Each row is a point. Examples show where two turns around zero, p and q, send a point. Write where each new point lands after one turn and then the other. Backwards means that the second turn is done in reverse. Each puzzle has new turns, and all numbers are rounded.

Turn p:
[-54, -6, 3] => [38, 39, 3]
[19, 15, -22] => [2, -32, -7]
[10, -16, 6] => [-17, 6, -8]
[25, 7, 13] => [-23, -13, 12]
Turn q:
[14, -11, -29] => [19, -24, -15]
[41, 7, 3] => [12, -27, 29]
[-32, 17, 17] => [-11, 39, 1]
[-23, -12, 9] => [-20, 13, -14]
Where do these land?
p, then q: [-21, 5, -31] => [18, -33, 6]
p, then q backwards: [9, -45, 12] => [-42, -15, 15]
q, then p: [-8, 14, 8] => [3, -6, 17]
p, then q: [20, 27, 11] => [-35, -1, -4]

Turn p:
[-3, -18, 6, 13] => [16, 9, -14, 1]
[-20, -15, 15, -8] => [-1, 8, -20, -21]
[5, -34, -28, -36] => [18, 22, 34, -36]
[-11, -15, -15, 26] => [11, 28, -8, 17]
[18, 2, -15, -17] => [3, -6, 28, -6]
[20, 31, 35, 3] => [-9, -47, -13, 11]
[-8, 49, 1, 20] => [-37, -13, -6, 35]
Turn q:
[13, -20, -20, -35] => [-34, 7, -3, -31]
[-19, 17, 23, 9] => [20, 14, -6, 25]
[-12, -5, -12, 12] => [6, -15, -14, -1]
[26, 11, -26, -25] => [-6, 9, 17, -41]
[-9, -3, 34, 39] => [14, -15, 5, 48]
Where do these land?
p, then q: [6, 11, 20, -50] => [-43, 24, -25, 2]
p, then q: [43, 7, -13, -2] => [-20, -9, 21, 33]
p, then q: [1, -8, -23, 6] => [15, 8, 15, 10]
p, then q: [-23, -20, 9, 22] => [21, -6, 6, -31]
q, then p: [-27, 10, 7, 24] => [24, 2, 15, 25]

Turn p:
[14, -7, -31, -18, -37, -30] => [-30, -51, 13, -10, -6, 1]
[26, 21, -6, 8, 12, 12] => [23, -11, -24, -1, 8, -13]
[18, -44, -18, -25, -9, -55] => [-40, -35, 46, 11, -10, -34]
[5, -16, 4, -30, -11, -3] => [-24, 0, 13, -21, 2, -13]
[-11, 5, 31, 36, -5, 33] => [32, 29, -1, 0, 27, 31]
[-23, -28, 15, 3, 3, 23] => [-14, 36, 9, 6, 18, 11]
[-9, 32, 26, -3, 22, -1] => [30, 22, -8, -11, -26, -3]
[-8, 20, -1, 7, 9, -6] => [14, 0, -9, 5, -17, 6]
[-13, 17, -19, 22, 15, 27] => [9, 9, -37, 20, 5, 17]
Turn q:
[-34, 12, -12, 14, -22, 24] => [13, -10, 27, -38, 4, -16]
[-10, 11, 29, -7, 14, -22] => [11, -26, -1, 31, -5, -2]
[45, -38, 7, -13, 19, 30] => [-12, 21, -62, -10, -4, 20]
[-28, 11, -26, -1, -4, 8] => [17, 11, 23, -15, 6, -22]
[2, 9, -4, -6, 29, -12] => [19, 12, -2, 24, -6, 2]
[9, 16, 0, 31, 13, 3] => [13, 2, 14, -3, -14, 30]
[-22, -3, -12, 4, -15, -45] => [-11, -4, 34, 24, 30, -9]
[37, 20, -11, 7, -40, -1] => [-46, 10, 19, -12, -27, 9]
[0, -39, 29, -29, 7, 15] => [-3, -17, -53, 0, 16, -13]
Where do these land?
p, then q backwards: [-6, -30, -6, 8, -8, 9] => [4, -15, -8, 7, -10, -27]
q, then p: [9, -27, 3, 0, -19, 12] => [-25, 12, -15, 6, -17, -3]
q, then p backwards: [20, 48, -29, 22, 39, 32] => [-42, 40, 51, 5, 15, -18]
q, then p: [15, -11, 9, -29, 2, 5] => [-13, -20, -7, 19, -12, 13]
q, then p: [-8, 21, -2, 5, -22, -43] => [24, 30, 33, 8, 2, 17]
q, then p: [-9, -29, 23, 34, -5, -12] => [-13, 36, -13, 16, 23, -20]
q, then p backwards: [20, -10, 34, -15, 34, -2] => [-9, 28, -36, 22, 17, 9]
p, then q: [-17, 10, 7, 1, -15, 7] => [2, 2, -9, -17, -14, -13]
p, then q: [-25, 29, -39, -26, -6, -7] => [-14, 9, 17, -37, 28, -31]

Turn p:
[-22, 2, 29, -16, 19, 3] => [21, -3, 21, 26, -17, 10]
[10, -20, -10, 30, -13, -8] => [-19, 8, -8, -4, 35, 1]
[-34, -24, -20, -7, 16, 14] => [-15, -31, 2, 11, -6, 36]
[26, -6, 26, -19, -22, -7] => [21, -6, 0, 6, 12, -40]
[15, 34, -31, 30, -1, 29] => [0, 23, -27, -48, -5, 22]
[22, -4, 24, -25, 8, -25] => [8, -3, 30, 8, -2, -37]
[-17, 18, -17, 7, -8, -7] => [-16, 12, -18, 2, -16, 7]
Turn q:
[7, 21, -4, 23, 2, 9] => [7, 27, -2, 5, -18, -4]
[20, -10, -1, -4, -8, -33] => [-2, -20, -7, 14, 7, -31]
[15, -44, -20, -12, 3, 10] => [17, -13, -24, -25, 34, -5]
[-12, -26, -13, 9, -6, 0] => [21, -18, -8, -17, -2, 3]
[-18, 26, -20, -8, -9, 11] => [-4, 6, -15, 15, -15, 30]
[-18, 9, -19, -9, 21, -8] => [16, -4, 5, 22, 8, 22]
[6, 24, 76, 1, -3, 10] => [-54, 21, 49, -15, -15, -16]
Where do these land?
p, then q: [-14, -40, 16, 22, 4, -25] => [26, 20, 44, -9, -10, 4]
q, then p: [44, 9, -14, 2, 20, 34] => [-9, 26, 8, -29, -46, 2]
q, then p: [14, 20, 11, -15, 9, -5] => [-2, 22, 4, 12, -6, 19]
p, then q: [1, 20, -29, -38, -10, 2] => [-5, -43, -30, -4, -5, -1]
q, then p: [-30, -11, 3, 50, -3, -20] => [15, -5, -13, 4, 33, -49]
q, then p: [1, -2, 9, -3, -23, 0] => [-11, -12, -10, 15, -4, 0]
q, then p: [-15, 2, 4, -18, 3, 15] => [17, -12, -2, 0, -6, 19]

Turn p:
[-5, -17, 18, -4, -7, -21, -5, 26] => [-6, -7, 16, 15, -17, 25, -18, -3]
[22, -6, 20, 36, 0, -11, 9, -27] => [-25, 27, 22, 18, 7, -24, 6, 19]
[-11, -31, -34, 19, -6, -25, -40, -16] => [10, -22, 12, 18, 50, 13, -18, 33]
[10, 15, 24, -23, 12, 28, -17, -30] => [-20, 23, -17, -47, 2, -3, -1, 7]
[27, 5, -33, 6, 17, 11, 29, -29] => [29, 22, -3, -4, 17, -48, 9, 0]
[14, -25, -4, -12, -32, -2, 5, 18] => [24, 8, -4, 19, -22, 21, -9, 18]
[8, 40, 7, 17, 7, 10, -23, 33] => [-12, -34, 20, -25, -22, -1, 30, 3]
[-31, -27, -12, -33, 7, 6, -34, 26] => [19, -22, -5, -17, 15, 53, -21, -13]
[-12, 36, 1, -16, 31, -2, 23, -5] => [-9, -8, -12, -19, -5, -31, -2, -40]
[8, 33, 1, 18, -14, -8, 32, -26] => [-17, 6, -18, 18, -9, -46, 15, 4]
[-30, -23, 10, -8, -16, 13, 21, 28] => [8, 7, -12, 24, -13, 38, 8, -27]
Turn q:
[25, -20, -24, -13, 3, -16, 32, -7] => [20, -17, 2, -19, 24, 0, 21, 32]
[11, 19, -8, 6, -5, -5, -19, -29] => [-1, 25, 4, -10, 15, -27, -1, -13]
[-27, 5, -6, 46, -9, 15, -3, 40] => [-25, 30, -24, 20, -21, 43, -4, 5]
[-16, -4, -11, 13, 1, 38, 6, 1] => [1, 7, -9, -7, 5, 37, -5, -21]
[-55, -10, 5, 2, -11, 11, 6, 9] => [-6, -13, -26, 36, -3, 26, 5, -25]
[-16, -36, -17, 16, -19, 1, 6, 7] => [22, 7, -25, 12, -5, 24, 26, 4]
[-7, 37, -14, -23, -18, -11, 12, -14] => [-13, -9, -20, 2, 36, -25, -19, 1]
[27, 13, 49, -14, 37, -21, -5, -22] => [-21, -23, 49, -17, -17, -41, 5, -7]
[2, -3, -27, -13, 11, -6, -13, 10] => [18, 8, 13, 15, 15, 4, -10, 15]
[57, -2, 53, -20, 11, -6, -22, 6] => [7, -16, 36, -32, -50, -40, -17, 10]
Where do these land?
q, then p: [38, -1, -7, 3, 17, -5, -26, -8] => [-24, -6, 2, -14, -38, -6, -16, 3]
q, then p backwards: [-10, 15, 3, -14, 9, 39, 24, 16] => [-29, -7, 9, -25, 7, -16, -30, 12]
p, then q: [-33, -5, 21, -9, -20, -56, 35, -49] => [-17, 71, 5, 50, 17, 4, 21, -16]
p, then q: [1, 19, -8, -7, 27, 7, -24, -6] => [20, -30, 18, 12, 4, -9, -1, 1]
q, then p backwards: [-19, -23, 9, -5, -11, 18, -3, 36] => [-10, -10, 1, -22, -33, -8, 4, 30]
p, then q: [-13, 21, 2, 42, -4, -22, 15, 6] => [-19, -3, -12, 11, -10, 9, 48, -1]
q, then p backwards: [4, -50, -35, 14, 19, -3, 4, -2] => [9, -31, -20, 23, -10, 41, -10, 22]
p, then q backwards: [25, -7, 8, -49, -36, -4, -23, 2] => [30, -2, -2, 0, -27, 21, 3, 54]
p, then q backwards: [-20, 2, -22, 21, -17, 1, 19, 11] => [-33, -24, -1, -9, -5, -18, 1, -7]
q, then p: [11, 43, 23, -3, 19, 15, 3, 16] => [-26, -17, -15, -9, 14, 42, -12, 1]
q, then p: [16, -14, 6, 6, -1, 10, -24, -22] => [-11, 9, -14, -5, -18, -23, -15, 14]

Turn p:
[18, -2, 31, 49, -14, -19, 8, -27, -30] => [18, -8, -10, 19, 6, -61, 26, 9, -24]
[-42, -3, -13, -13, 4, -1, 22, -7, 19] => [13, 12, 21, 6, 14, 40, 9, -17, -7]
[-52, 34, -5, -14, 8, 6, -9, -8, 23] => [-2, 45, 5, 19, 1, 44, 19, -5, 13]
[14, 0, -23, -13, -26, -3, -2, 10, -5] => [-14, -18, 25, -4, -5, -5, -6, 2, 21]
[45, 8, 39, 33, 8, -41, 24, -38, -4] => [17, 8, -17, -24, 4, -70, 34, -21, -28]
[31, -20, 19, 46, -7, -5, 1, -6, 11] => [-13, -10, -10, -10, 20, -40, 5, 15, -37]
[9, -2, -8, -27, -1, 42, 3, 14, -7] => [-12, -11, -8, 10, 1, 13, -40, -14, 21]
[-11, -16, 5, -37, -6, 8, -18, 33, -2] => [10, -9, -3, -12, 6, 28, -26, 21, 32]
[15, 6, -7, 10, -2, 9, -4, 46, -2] => [-28, -32, -20, -4, 1, 9, 2, 13, 13]
[13, -9, -16, -17, -3, 15, -29, 5, 4] => [-17, 3, 7, -8, -14, 4, -31, 15, 10]
[-40, 5, -24, -18, 39, -11, 2, -22, -7] => [28, 22, 10, 8, -35, 39, 8, -17, -13]
Turn q:
[9, 38, -21, -8, -16, -11, -54, 24, -39] => [-6, 1, -15, -24, 4, 33, -43, 17, -58]
[20, 3, -29, 46, 19, -4, 2, -6, -14] => [-19, 25, -42, 2, 10, -21, -22, 10, 11]
[-19, -1, 21, -7, 16, -8, 3, 24, 38] => [-3, -4, 48, 6, -12, -8, -13, -15, 17]
[21, 23, 6, 24, 6, -14, 15, -16, 12] => [-14, 9, -15, -13, -30, -18, -2, 13, 19]
[10, 2, -8, 19, 16, -18, 45, 6, -13] => [-19, 19, -28, 19, -23, -12, 2, -25, 13]
[-27, -11, 1, -22, 17, -1, 18, -28, 18] => [-11, 7, 24, -6, 11, 6, 37, -13, 24]
[14, -13, 2, -21, 14, 17, 14, -5, 15] => [-4, 3, 16, 23, 0, -11, 26, 11, 1]
[10, -31, 4, 1, 10, -26, 12, -14, 1] => [11, 23, -2, -4, 0, -28, 20, -19, 1]
[-20, 1, 23, -15, -42, 43, -48, 11, -38] => [52, -33, -1, -1, 24, 54, -15, 22, -24]
[-19, -11, 0, -18, -41, 23, -7, 4, 20] => [13, -51, 16, -1, 18, 6, 10, 0, -3]
Where do these land?
q, then p backwards: [9, -8, 23, 22, -12, -15, -21, -8, 21] => [23, -20, 14, -21, -6, -23, -10, -10, -13]
q, then p backwards: [-8, -2, 27, -24, 29, 7, 0, -31, -7] => [-38, 19, -3, -10, -6, -30, -13, -7, 14]
p, then q: [-14, 10, -4, 29, -2, 5, 4, 19, -11] => [-1, -2, -18, 20, 12, -7, -7, -19, 19]
q, then p: [35, -12, 18, -30, 3, 52, 8, 2, -28] => [-30, -57, -26, 20, 9, -18, 14, -4, -19]
p, then q: [-18, 9, -9, 36, 5, 48, -15, -18, 2] => [-2, 4, -34, -11, 15, 24, -45, -3, 23]
q, then p: [14, 18, 13, 13, 20, -32, -20, 55, -5] => [-1, 26, 3, 22, -19, -31, 4, 47, 31]
q, then p: [-7, -25, 15, 42, -6, -10, 7, -3, 20] => [-9, 22, 19, -45, -5, -10, 7, 3, -9]
p, then q: [-19, -4, -9, 10, 5, 0, -1, -32, -5] => [13, 3, -26, -4, -21, 9, -11, 10, 3]
q, then p: [-22, -20, 17, -24, -32, -5, 20, 9, 38] => [37, 3, 8, -20, 33, -29, -15, -7, -26]
p, then q: [13, 25, -16, -8, -7, 10, 7, -15, -40] => [13, -17, -12, -36, -1, -30, 1, -5, 18]
q, then p: [34, 12, -29, -21, 3, -34, 10, -2, 27] => [46, -9, 21, 14, 4, 9, 33, 5, 22]
q, then p: [-15, -3, -45, -47, -7, -27, 0, 24, -11] => [53, 8, -5, 48, -19, -3, -8, -13, -11]

Turn p:
[-13, -2, 2, -10, 2, 1, 1, -9, -16, -4, 9] => [-5, 12, -5, 0, 7, 11, -7, -4, -15, -4, -8]
[-5, -6, -7, 4, 25, -15, -3, 37, 2, 36, -13] => [10, -22, 2, -32, -27, 8, -23, 5, 19, -21, 9]
[-8, 10, 11, 5, -11, -1, 2, 10, -9, -16, 2] => [-4, 2, -10, 9, -3, 9, -3, 16, -6, 17, -3]
[-8, -26, -4, 3, -5, 7, 16, 14, 3, 4, 3] => [4, -11, -22, -7, -13, 0, 0, -21, -5, 3, 4]
[1, 10, 7, -6, -4, 5, 20, -10, 6, -1, 8] => [8, 7, 2, 12, 4, 9, 12, -4, -10, 2, 14]
[-1, 7, 13, 13, -9, 8, -13, -12, -3, 1, 0] => [-19, 4, -2, 5, 15, -3, 1, 9, 5, 6, 8]
[-2, -7, 1, 1, 17, 2, 11, -11, 5, -16, 1] => [6, 16, 0, -12, -2, -1, 17, -5, -8, 5, -4]
[76, 8, 1, -5, -10, 7, -8, -10, -5, -1, 4] => [23, -33, 14, 19, 42, -30, 26, 22, -1, -13, -5]
[-8, 8, -2, -7, -7, 5, -9, -9, -1, -4, -20] => [-19, 4, 15, 8, -7, -7, -3, 2, -6, 2, -3]
[-11, 10, -15, 6, -6, 9, -4, -9, -1, -10, 7] => [-12, 11, -2, 14, -1, 8, 8, -4, 8, 1, -12]
[-11, -7, -6, 4, 5, -27, 3, 2, 3, 10, -4] => [7, -2, 11, -16, -6, 10, -16, -12, 9, 8, -1]
[-9, -6, -2, -9, 1, -2, -16, 7, 15, 2, 3] => [3, 11, -4, 1, -9, -13, -15, -4, 10, -5, 0]
Turn q:
[1, 14, 3, 14, 1, 1, 22, -22, 0, -8, -10] => [1, 23, 4, 13, 0, 2, 1, -14, -20, 1, 15]
[6, 2, -1, 0, 18, 7, 8, -17, 11, -13, -11] => [14, 15, 19, 15, 0, 4, -3, 4, -10, 2, 2]
[-9, 1, 10, 13, 9, 15, 6, -11, -1, 2, -15] => [9, -4, 8, 14, -1, -7, 4, -6, -14, 12, 15]
[-15, -5, 7, 9, 13, -8, 11, -6, 6, -8, 6] => [3, 1, -9, 17, -3, 9, -6, 1, -17, 9, -7]
[7, -10, -2, 13, 0, 0, 13, -5, 7, -2, -17] => [8, 13, 6, 6, 6, -6, 13, -10, -6, 11, -6]
[17, 2, -8, -1, 10, 7, -12, 29, -17, 14, 12] => [-15, -20, 13, -13, -3, -10, -16, -12, 23, -2, -12]
[-10, 14, -1, 14, 0, -7, -5, -4, 11, -9, -15] => [1, 8, 0, 9, 1, 19, 9, -3, 2, 14, 14]
[15, -6, 4, 4, -4, 1, -19, 4, -10, 5, 13] => [5, -7, -6, -15, 3, -9, -17, -4, 16, 1, -1]
[-4, -3, 0, -32, -22, -6, 5, -1, 23, 17, 20] => [-1, 2, -15, -26, -23, 2, 14, 24, -6, -20, -12]
[-1, 0, -25, 2, -8, 13, -15, 15, -8, -11, 10] => [-2, -19, 9, -16, 19, 16, -3, -9, 10, -11, -4]
[-5, -9, 4, -33, -14, -24, 0, -13, -5, 30, 2] => [-20, 10, -20, -17, -7, -22, 7, 36, -3, -4, -2]
[-3, 0, 9, -3, -2, 2, -14, 30, -17, -17, 5] => [-3, -24, -9, 12, 7, 3, -6, -8, 26, -13, -3]
Where do these land?
q, then p: [7, 1, 7, 0, -3, -5, -28, 14, -2, -4, 4] => [10, 6, -1, 4, -7, -22, 1, -12, 16, -6, 6]
p, then q: [-2, 10, 1, 11, 13, 2, 0, 5, 11, 9, 12] => [9, 2, 7, -5, -12, 15, 2, -4, 0, -13, -8]
p, then q: [-4, 3, 6, 3, -5, 0, 10, 4, -1, 14, -7] => [8, -12, -7, -8, 2, -3, -6, 1, -6, -6, -3]
p, then q: [5, 12, -8, 4, -4, 5, 8, -12, 2, -48, 5] => [-27, 12, 11, 7, -13, -15, 19, -28, -8, 13, 8]
p, then q backwards: [10, -1, -6, 8, -8, -9, 8, 0, -15, 6, 6] => [-12, -8, -10, 8, 1, 6, -9, 10, 0, -10, 4]
p, then q: [8, -3, -7, 0, 7, 27, 7, -1, 3, 11, -21] => [0, 3, -23, 12, 12, 2, 5, 0, -17, -15, -11]
q, then p backwards: [-19, 6, 5, 0, -13, -1, 2, -4, -12, 7, 2] => [0, -7, 14, 5, -5, 19, 6, 3, -5, 8, -2]
p, then q: [-15, -1, -7, 5, -10, -7, 5, 8, -5, 0, -5] => [7, -8, 0, -14, 4, -5, 10, 4, -4, 5, 10]
q, then p: [8, 6, 3, -8, -12, 8, 8, 8, 6, 5, 8] => [3, 3, 4, 14, 0, -5, 2, -5, -12, 13, -5]
q, then p: [0, -56, -7, 3, -8, 8, 11, -5, 4, 16, -13] => [21, -30, 31, -32, -6, 10, -6, 1, -21, -3, -2]
q, then p: [-3, 8, -1, -1, -7, -8, 12, -2, 9, 5, -17] => [0, -1, 0, 9, -4, 22, 6, -1, -4, 4, 9]
p, then q: [8, 9, 7, -3, -10, -6, -43, -11, 6, 11, 6] => [4, -4, -5, 16, -13, 27, -10, 9, 19, 27, -4]
q, then p: [1, 14, 17, -9, 44, -5, 12, -6, -4, -40, 9] => [-33, -5, -17, -4, 11, -12, 12, 33, 33, 19, -5]
p, then q: [-2, -6, -9, -16, 14, -8, -13, 3, -2, 8, 11] => [11, 11, 8, 7, 7, 9, -3, 7, 19, -5, 9]
